Each row of a before or after table is a point. One or more steps were done to the points. Then noise was added and the rows were shuffled. The steps act on columns, c1 being the first. What was done? A step turns or swaps two columns, mirrors them in a line or flattens them onto one, adds a multiple of one to another, or multiplies or shifts one. Angles are multiples of 10 degrees, from the lower column toward the higher: turns from -170 to 170, lines from 10 to 170 but not 90. Use the fewest steps. Two steps may share a column if one is a turn and the other turns, adds or multiplies; they go together, in the order done. Otherwise the lowest column goes first.

Before, 12 rows:
[[-11  -1]
 [-14   7]
 [-32  16]
 [-45  29]
 [  9  25]
 [ 12  15]
 [-21  62]
 [-38  53]
 [ 26 -12]
 [ 20  37]
 [-33  52]
 [ 10  -4]]
After:
[[ 29 -45]
 [ 55 -36]
 [ -7  27]
 [ 10  14]
 [ 14 -11]
 [  2 -11]
 [ 15 -30]
 [ -9  11]
 [ 37  21]
 [ 63 -20]
 [ 50 -32]
 [ 30   7]]
Steps: swap c1 and c2

Before:
[[ 24  39  -8  -1]
 [-30  14 -36  -5]
 [-12  12 -26  -6]
 [-35 -35 -15   8]
 [-44 -41  -8  20]
 [-44  41 -10  29]
 [ 16   3 -12 -25]
 [  7   4  -8  27]
 [  9  21  -6  26]
 [ 31  13  50  -9]]
After:
[[-25  14  -2 -15]
 [ -6  35   0  12]
 [ 27  10   1  -8]
 [ 30  60  55  45]
 [ -4  45  -1  28]
 [ 20 -47 -68  43]
 [ -2  55  56 -24]
 [ 26  31  27  -8]
 [ -9 -22  53 -30]
 [ 10 -34 -63  34]]
Steps: turn c1 and c4 by -90 degrees; multiply c2 by 2; turn c2 and c3 by 50 degrees

Before, 14 rows:
[[-33   3  14   4 -32  15  32 -17]
 [ -5   3   2  -7  11  38 -12  42]
 [ 39  37 -23 -48  -1  -6 -21   6]
 [ 30  15 -30 -42 -28  -8 -11   7]
 [ 14  11 -20 -12  18  22 -22  33]
 [ 26  38  -7   7 -37  -6  30  -1]
 [ 16  -7 -25   8  17  69 -21  36]
 [ 32  23   8 -31 -11  42 -18  19]
 [ 30 -21  31 -34   3  12  22  34]
 [-16 -22   6  24 -13  44  38 -25]
 [ 37   1  20 -17  19   7  -3   7]
 [-45   7  18  20  -6  14  26 -23]
 [ 31  16 -19  11 -21  46 -44  13]
 [  5 -39  24  45 -29  35   0   4]]
After (14 x 8):
[[ -2 -30  -8  28  10  60 -11  26]
 [ 41  -6 -31 -32  -1  94  10  38]
 [ 15 -32 -28  12  21  54   7  30]
 [-43  44  28  24  -6 -28  -3  -7]
 [ 15 -42 -29  64  20  71  12  14]
 [ 35 -22 -12  15  -8 122 -20  28]
 [ 31 -16 -25 -29 -27  81  19  21]
 [  7 -27  11  54 -25 -61 -22 -30]
 [ 27   8  22  -3 -39 -23  22  34]
 [-30  36  36  15 -32  10   3  -7]
 [ 31 -23   8  -1  19  45 -16   3]
 [-17  14  33  46 -10   3  13 -31]
 [ 30 -54  34  -7   2  83 -14  -3]
 [ 31 -22 -43  47 -19  32  -3  19]]
Steps: turn c2 and c8 by 60 degrees; add -0.5 times c1 to c2; turn c3 and c7 by -60 degrees; turn c4 and c6 by -60 degrees; multiply c6 by 2.5

Before (8 x 11):
[[ 44  -8  12   2  17 -29  15   2  -1  -6  10]
 [ -5  18 -18  10 -23  27  13  14 -28  34 -29]
 [ -8  27  13 -21  -3  13  26  -7   5   3   4]
 [ -6  23 -18  29 -11  27  -6  -5 -19  44  16]
 [  6 -37  -4  25  13 -24  -5  15 -26 -25  48]
 [-17 -25 -43  52 -12  36 -17   7  -3  31  -7]
 [ 35 -26  38  20  25  -5 -19  12 -22 -20  30]
 [ 26   6  -8 -10   6  15  29  27   1  -2  20]]
After, 8 rows:
[[ 16  -6  13  -1  17 -27  18   2  -1  42  22]
 [  4   4  -7  12   8  14  30  29  -1  25  50]
 [ -6  24  12  20  -7  14  26  -7   6 -10   7]
 [ 25 -38  -2 -23  40 -23  -4  18 -25   0 123]
 [-33 -27 -45 -53 -13  41 -18   2  -2 -14 -15]
 [-32  16 -17 -12   5  24  15  16 -27   4 -75]
 [-43  24 -18 -29   9  27  -8  -5 -21   2  42]
 [ 27 -30  39 -17  50  -3 -19  12 -24  28  76]]
Steps: turn c1 and c10 by 80 degrees; multiply c4 by -1; add -1 times c9 to c5; multiply c11 by 2.5

Before, 9 rows:
[[  -1   -7   40   12  -13   -2  -23   63   22    0  -11    8]
 [   2  -46   -4  -17   -4  -24   -1  -23   -4   10  -17   35]
 [  -8    6  117  -14   18    2    2   -7   18   11  -15   31]
 [  12   12    7  -21    5  -15   -8    1  -23  -58  109  -25]
 [  19  -22   -4   36   12   -9   -6    0  -10   12  -29 -108]
 [  58    7   -3  -14   -3  -22   73   56  -19    7   -3   19]
 [  -5  -11   25  -28  -27   22   -2   -3   -5    0  -31   15]
 [  30   16    6  -27    4  -25   15  -14  -23  -43  -14   39]
 [  -4  -39    8   93   -1   25  -16   -8  -26  -15  -41   30]]
After:
[[  -9   -7  -13   -2  -11  -10   -6   -8    4  -24   26 -110]
 [  37    2  -13    2  -44  -21   73   40   -4  -24   41   19]
 [  -8   -3   29    1  -24   -1  -22   50  -39    1    6    9]
 [ -36   -5   -3    0   -6   24  -17   -3   27    6   27   32]
 [  90    4   -2    3  -16  -15   -8   -2   17   77  -37  -25]
 [ -25  -19   14   -7   16   23   -2   17   15   -8   15   16]
 [ -15    0  107    1    4    1    2  -18  -22  -11    0   32]
 [  10    4   -3    2   -7  -24   16  -11   24   30   44   38]
 [ -12  -46  -13  -16   16  -24   -1  -14   15  -13    7   35]]
Steps: turn c1 and c11 by -50 degrees; turn c10 and c11 by -160 degrees; flatten c2 and c4 onto the line at 20 degrees; shift c3 by -10; turn c5 and c8 by -50 degrees; turn c5 and c9 by -150 degrees

Before (10 x 18):
[[ 23 -15 -46  53  21 -10 -17 -32 -16 -21  13 -41 -21 -33  10  34  42  21]
 [-34  -5 -28 -32  64   0  23 -38 -39 -26 -51  20   0  20  26 -28 -13 -27]
 [ 34  37 -42 -16 -22   8 -67  29 -37  42 -15  27 -15 -29 -32 -36 -29  13]
 [ 32  12 -24  44  10 -18  20 -49   4  23 -35  41  28  39 -31 -19 -23 -46]
 [ 46 -19  -7 -19  21  50   4  10  15  26  18  25  23  15 -44  36  36 -30]
 [  1 -11  19  45   2  33  11 -23  20 -28 -10   7  27 -12  35 -34  -9 -13]
 [ 13  50 -29  47  16 -31 -47  32  36  42   3 -33  12  -2   2   7  30 -28]
 [ 34  29  10 -33  25  17 -12  34  24 -50  32   8  23  43   9  -5 -26  -6]
 [-31  11 -15  21  19  30 -38  18 -11 -35 -57  -8  29  42 -41  13  -7 -36]
 [ 21 -22  27 -26 -25   9  19 -20 -41  -3   0  39  67  23  48  29  38 -16]]
After:
[[  2 -44 -24  18   1 -14  29 -49   7  41 -37  15  28  18  43  50 -23 -45]
 [-12  35 -31 -11  46  -3  50 -42 -41  -2 -55  25   2   1 -43  24 -15 -28]
 [ 17  20  -8 -17  20  48   9  10  16  41  15 -40  22  12  74  14  34 -35]
 [ 32 -48  17  -6   2  39  10 -22  18 -10  -9  32  29 -21 -23  14 -14  -8]
 [ 27  36   0  22  27  17   4  38  21 -35  29   1  26  60  16   7 -26   0]
 [ 21 -49 -50  -3  22 -10 -11 -43 -13  -1  20 -20 -22 -23   8 -57  48  20]
 [ 12  16 -36  34  24  10 -66  28 -34  67 -24  32 -14  38  52  35 -30  14]
 [-51 -23 -17  14  27  34 -21   9  -8 -25 -57  -7  25  82   5  -8  -8 -34]
 [  6 -32 -27  64  41 -32 -37  32  31  65  -1  -4  13  44   5 -36  35 -28]
 [ 48  25  29 -26 -27   6   7 -17 -45  20   2 -37  58   9 -22  27  30 -16]]
Steps: mirror c1 and c15 in the line at 20 degrees; turn c2 and c4 by 80 degrees; add -1 times c7 to c14; turn c5 and c7 by 30 degrees; shift c10 by 20; turn c12 and c16 by 100 degrees
